Each row of a before or after table is a point. One or more steps were done to the points. Then noise was added and the rows were shuffled. The steps act on columns, c1 being the first. What was done? A step turns or swaps two columns, mirrors them in a line or flattens them onto one, adds a multiple of one to another, or multiplies or shifts one. Angles are multiples of 10 degrees, from the lower column toward the higher: turns from -170 to 170, lines from 10 to 170 but not 90. Use the fewest steps. Two steps may share a column if one is a turn and the other turns, adds or multiplies; they go together, in the order done. Otherwise the lowest column goes first.

Before (8 x 3)
[[-23 -13 -38]
 [ 23  20 -40]
 [ 14   7  60]
 [ 14 -54 -19]
 [ 28  10 -14]
 [-14   6 -45]
 [ 12  -8 -47]
 [ 26   0  11]]
After (8 x 3)
[[  2  12 -34]
 [-10 -56 -21]
 [ 59   5  16]
 [-33  -8 -34]
 [-18  22 -45]
 [-52   9 -14]
 [ 24   2 -15]
 [-43 -10   3]]
Steps: turn c1 and c3 by -60 degrees

Before (14 x 8)
[[-39  24  -8  13   0   6 -12  17]
 [-32   5 -10  -9  25  -1  22  20]
 [-21   1  34 -22 -23   9 -19 -23]
 [-37  -5  36 -17  21 -25 -29 -18]
 [-31 -22 -23  -5   8   2   7  32]
 [  7 -17  -7 -11 -27 -23  16 -14]
 [  2 -20 -22   4 -31  11   3   2]
 [-35  17  14 -13  34 -29 -46  -4]
 [-14 -27   2   3 -18  -1  12 -19]
 [-11  15   8   3  22  20 -12  27]
 [-12 -39 -32 -16 -46   6  21  -5]
 [-22 -17 -13  31   4  35   9  13]
 [-26  25  -6   3  15  18  -8 -11]
 [-17 -22  -8   8 -39 -14  21  14]]
After (14 x 8)
[[ 37 -21  -3  14 -12 -13   2  16]
 [ -4   2 -21   4  37 -10   8   2]
 [ 30  23 -22  -4   5  -7   9  32]
 [ 22 -14  -2   2 -26 -23   1 -11]
 [ -4   1 -11 -11  31  24   3 -14]
 [ 32   9 -16  -9 -25  -5   5  19]
 [  7  -2  11   3 -25 -21  -4  27]
 [ 19 -11  36 -23  20 -14 -13 -22]
 [ 19   1 -13   8  45  11   5  14]
 [ 10  11 -34 -15  59  -8  13  -5]
 [ 39   3  26 -14 -39  23 -10  -3]
 [ 13  15  -2   3  29  -1   1 -19]
 [ 16  17 -14  31   5 -39   5  13]
 [ 41  15  41 -16 -17  18 -16 -17]]
Steps: turn c1 and c6 by 170 degrees; turn c2 and c5 by -150 degrees; flatten c3 and c7 onto the line at 160 degrees

Before (8 x 12)
[[ -8 -24  27   1  26  10  29  -9 -29 -37 -23 -30]
 [  5   9  27   0  36 -36 -16  21 -16 -15  33  11]
 [ -1   8 -17 -13  22  19  11  18 -38  -8   4  -6]
 [ 30 -23   9 -14  18 -33 -21  27  15 -41  -9  34]
 [ 10   1  13 -16  -9 -27  41 -25 -18  -8  36 -28]
 [-25  24 -11   7 -28  24  19 -21  18   8 -18   4]
 [-31  -2 -14  24  28 -15  11  20  -8  19  25  10]
 [ 18 -22 -15  -3 -14   6  -7 -16 -13 -22  20   1]]
After (8 x 12)
[[-32  -3   8  24  27 -13  19  17 -53  19  26  10]
 [  3   7 -11   3  33 -37 -32  22  -9 -13  34  12]
 [ 30 -22 -24 -14  17 -33 -15  28  61 -42  -8  38]
 [-28  23  17   7 -30  25  18 -23 -20   9 -16   5]
 [ -7 -26  46   0  25  10 -14  -5 -41 -36 -22 -32]
 [ 10   1  55 -16  -9 -29   6 -26  -6  -9  37 -28]
 [ -1   7   6 -11  22  19  21  19 -41  -7   5  -4]
 [ 18 -21 -14  -2 -13   5  13 -15  16 -20  22   1]]
Steps: add 1.5 times c1 to c9; multiply c7 by 1.3; turn c3 and c7 by -70 degrees

Before (9 x 20)
[[  8  34 -10 -26  -8  15  18 -43  -6   7  49 -31  31 -13 -32  40 -21 -17
   25  50]
 [ 38   7 -19  18  30  18  10  25  -1  26  17   2 -26   9 -31  55 -15  12
   21   6]
 [ 12 -32  38 -44 -56 -54  23  28 -24   7  59  47  -2 -25   3 -11  26  52
  -45  60]
 [ 15  23  18  42  18 -25   8 -53  27  39 -12 -17  47   2  16  25   9  -2
   -4   0]
 [ 24  11 -19  17 -55  15 -52   3   3  -3  22  26 -17 -25 -54  35  22 -22
    8 -26]
 [ -6 -39 -30  41  10  17  29 -18 -22  36  18 -37   6  -1  33 -17 -15  -7
    5 -24]
 [ 23  -8  -1 -18   8 -52 -25  31  10 -35   7 -30  38   9   1 -13  -1 -30
    1  20]
 [-18   7  -8  23 -53 -17 -51  30 -33 -28  44  -6 -33 -30 -10 -19   0   5
  -39  46]
 [-10  27  28  21  19  -7 -55  15  34  27  -5  -3 -13  -8  27  -9 -60  24
   29  54]]
After (9 x 20)
[[ 10  34  -9 -30  -9  31  18 -43  -8  -1  48 -29  30 -14  16  40 -21 -14
   25  49]
 [ 24  13 -20  13 -55  53 -52   5   4   0  23  27 -17 -27  14  33  23 -20
    9 -26]
 [-18   8  -9  24 -54   7 -53  31  -9 -43  45  -6 -36 -32 -19 -21  -1   4
  -40  46]
 [ 23  -7  -4 -18  10  -5 -23  31  31 -21   6 -32  35  10 -51 -12  -1 -31
    2  19]
 [ -4  30  29  19  19 -27 -57  15  10  43  -4  -4 -13 -10  -8  -6 -61  24
   28  55]
 [ 13  27  17  41  19 -17  10 -55  -5  48 -16 -15  48   0 -27  25   8  -3
   -3   0]
 [ 37   7 -18  19  32  30   3  27 -17  18  15   3 -24   9  16  56 -14  13
   22   8]
 [ -5 -39 -31  40  10 -36  28 -19 -40  13  16 -37   5  -3  16 -19 -15  -5
    7 -22]
 [ 13 -33  37 -44 -57  -4  24  29 -24 -11  56  46  -5 -23 -56 -13  28  51
  -46  61]]
Steps: turn c6 and c15 by 90 degrees; turn c9 and c10 by 40 degrees

Before (14 x 48)
[[  1  17 -13 -20   8 -16 -17 -17  27  15 -10  -4  16   2 -19   7 -14  24
   -1  27 -25 -11   2   6 -18  -7  22  23   1   3  -8  18  24 -11 -36   6
   22   8 -17   1   3  31 -20  26  -9   6 -25 -17]
 [ -1   3  16 -12 -20   2  11  22  19  16  -2  -6  19  -2   7 -18  -9 -15
   13  -2  11   1  -8 -11  12  -5 -10  12  10 -10  27  16  -6  31  -6  10
   11   1   2 -35  10  19 -12  36  10   2  20   3]
 [ 11 -25  12  16  -5  18  16   8 -23  25  18  -4  18 -17  16 -15   7 -12
    6  -8 -35  12  -3  -2  22   3  10   1 -13  37  28  -2   3   7   0 -41
   32   1 -29   1 -23   1 -13  -9   0  17  -7 -26]
 [-17  19  24  20  14 -16  22  18  -6 -27   5   0   5  21 -11   4 -24   1
    7 -21 -30  14 -25 -27   0 -14   2  27  14  -1   2  20  15  31  14   1
    8  26 -40  -9  12 -24  29  16  -2   1  24 -19]
 [ 20  -7  26   7  25  20  14  27   2  -9  25 -18  -5   5  -7  18 -30  21
  -33 -15  13 -14   1  -4  18 -31 -27  -1 -29  -4  -2  -9 -26   3  -7 -18
   20 -29  10   1 -21   6  23  16   7  14  30  14]
 [ 11  -7 -26  22 -17 -20 -19 -15 -14 -23 -14 -32  19  11 -13  17   8  -8
  -22 -29 -13  12   4 -15   1   3 -25  -1 -15  40  -1 -13 -19 -18  -9 -27
   -4 -15  12  19 -28 -13   5  14   1 -11  -8 -19]
 [-12  -3  -7  15  -5  -4  10 -26 -11   9   5 -23  -6  23   3  25  11 -19
   19   3  -8  35 -11  15   9 -11  24  -1 -16  -7   9 -14  12 -18  -3  -7
    0 -16 -35 -22 -23  31  19  14  -5   7 -14  20]
 [  5  16   5   2  28  -2  16 -12 -18  -5   4  13 -24 -19 -24  24 -14  34
  -18 -25 -24  23   8 -16  13  -4 -16  23   2   5   7 -20 -17  15  11  11
    7 -23 -13  12   1   5 -17   5  30   1  27 -14]
 [  3  17   6 -17   4 -13  10  -7  28 -30  27  -3 -19 -29 -27   1 -21 -13
   -7  12 -29  10  24 -21  -1   0 -21  -7  -6  15 -22   5  18 -13  14 -20
   28   6 -14   9  -5 -16  -3   5  13  21 -21 -30]
 [ 25  -7 -21   0  -6  -6  25 -26   2  27  23  13  -6 -20  -4  -8 -15  11
    7 -15  13  -6 -18   7  -4 -27  -6  17  -1  -8  24   6 -24  -6   6  11
  -11 -10   8   6  16  -4   3  17  -7  20 -22  17]
 [ -4   5 -11  -7  16  26   7  -4  16   5  20   8   8   9   3  -8 -20  19
    2 -24  20  27  -5  24  14  10  10   9 -23  11 -22 -20 -10 -19  -1   4
  -10   0 -30 -12  15  13   4  29 -23  32  -1  -3]
 [-23  -4  -7 -17   2  34   1 -18  -6   3  19   3  14  16  -6 -13  23  15
   16 -25   7   7 -16  -3   2 -28  -2  27 -39  36 -13  11  -6  14 -10   1
    9   9   9   5  16  -3  16  14  25   6  -4 -11]
 [-19 -24 -16 -24 -17  33  25 -17  31 -12 -12   1  14   4  13 -22 -27 -13
  -11  12  -3  40   3  16  11 -17 -28 -23  11  -5 -15  -9 -22  28 -24 -25
   27  -9   9 -18   1   7  14   3  19 -19   7 -10]
 [ 18  -1 -21 -24 -11  -7  14  20  -6 -27  -8   1   1  17 -15   8  19 -15
   -7 -14  11   4 -21  -1  19 -22 -10  -8   4  -8 -20   0 -24   4 -36 -35
    3  16 -10 -20 -30 -21  17 -10  -2  -9  20  -8]]
After (14 x 48)
[[ -6  16   5 -18   3 -13   9  -6  28 -30  28  -3 -18 -30 -27   0   0  -9
   -7  12 -29   9  25 -20  -2  -1 -21  -9  -6 -16 -22   6  17 -13  14 -20
   28   6 -14   9  -5 -15  -3   4 -25  21   4 -31]
 [ 19  15   5   1  31   0  17 -12 -18  -6   3  12 -24 -19 -26  24 -41  34
  -17 -24 -24  -8   9 -16  13  -4 -16  16   3 -24   7 -20 -16  16  12  12
    7 -23 -13  10   0   6 -16   4   0   1 -42 -15]
 [ 19  19 -14 -20   7 -17 -16 -16  27  14 -11  -4  17   1 -19   7  11  23
   -3  27 -26   9   3   6 -19  -8  22  11   2   8  -7  19  24 -11 -36   6
   20   9 -18   1   2  32 -21  25 -15   5  23 -17]
 [ 34  -4  -6 -18   0  34   1 -18  -6   4  18   4  14  17  -8 -14  27   4
   16 -24   7  27 -15  -2   2 -29  -3  14 -40 -23 -13  11  -7  16 -10   1
   10   7   9   5  16  -3  17  14 -20   6 -17 -11]
 [ 10   6 -11  -7  17  27   7  -4  15   5  22   7   7   9   1  -7 -19  14
    2 -25  20  -5  -7  25  13  10  11  14 -24 -30 -22 -19 -11 -19  -2   3
  -10   1 -29 -11  14  13   4  29  13  34  18  -2]
 [-15  -1 -22 -23 -12  -7  14  18  -6 -26 -10   0   1  17 -15   6   1  -2
   -6 -14  11 -10 -22   0  19 -22  -9 -19   4   1 -20  -2 -23   4 -36 -35
    1  15 -10 -20 -27 -22  18  -9  19  -9 -11  -8]
 [ 33  18  25  20  15 -16  22  17  -6 -28   6   0   5  19 -12   3 -49   1
    8 -21 -30  -8 -24 -29  -2 -14   1   1  14 -11   1  20  14  30  14   1
    7  27 -40 -10  11 -22  29  16  20   1 -15 -18]
 [ 11   3  16 -11 -20   3  13  23  19  17  -3  -8  20  -2   5 -17 -29  -5
   13  -3  12  -9  -8 -10  12  -6 -11 -15  10   5  26  16  -6  31  -7   8
   10   2   2 -36  10  18 -11  38  10   4 -21   4]
 [-12 -24 -17 -24 -17  33  27 -17  31 -12 -12   2  16   3  12 -21 -35 -29
  -11  12  -4 -24   3  16  11 -17 -29   8  11 -32 -15  -9 -21  30 -24 -24
   28  -7   9 -17  -1   4  13   2  -8 -20 -18 -10]
 [ -4 -25  13  18  -5  18  16   9 -23  25  19  -5  18 -16  17 -15  13   0
    6  -6 -34  26  -3  -3  21   2  11 -16 -14 -30  29   0   4   9   0 -39
   33   2 -27   0 -21   1 -14  -9  -4  17   6 -26]
 [  2  -7 -22   1  -7  -6  25 -25   1  26  23  14  -6 -19  -3  -8   7  30
    4 -15  12  -3 -18   8  -4 -27  -8 -12  -1  10  25   9 -24  -4   5  12
  -11 -10   7   7  16  -2   2  18 -12  21  21  17]
 [ -5  -6 -25  19 -17 -19 -19 -14 -16 -23 -13 -30  19  11 -13  16  16   3
  -20 -29 -13  29   5 -18   0   4 -23 -11 -15 -30  -1 -12 -19 -18  -9 -27
   -6 -16  12  18 -28 -15   7  12  -8 -11   4 -20]
 [-11  -7  25   8  26  20  14  28   4 -10  26 -18  -4   7  -7  17 -60  25
  -32 -13  12   2   0  -5  18 -29 -26   7 -29  14  -1  -9 -26   4  -7 -20
   19 -28  11   3 -21   6  25  17  18  14 -25  14]
 [  4  -4  -7  16  -5  -5  11 -24  -9  10   6 -22  -7  24   3  24  26 -20
   20   2  -8 -23 -11  17  10  -8  24  -7 -16 -25   9 -15  13 -18  -2  -6
   -1 -16 -35 -21 -24  31  19  13  -7   7  15  20]]
Steps: turn c1 and c28 by -120 degrees; turn c18 and c28 by 50 degrees; add -1 times c47 to c17; turn c45 and c47 by -130 degrees; turn c22 and c30 by -120 degrees
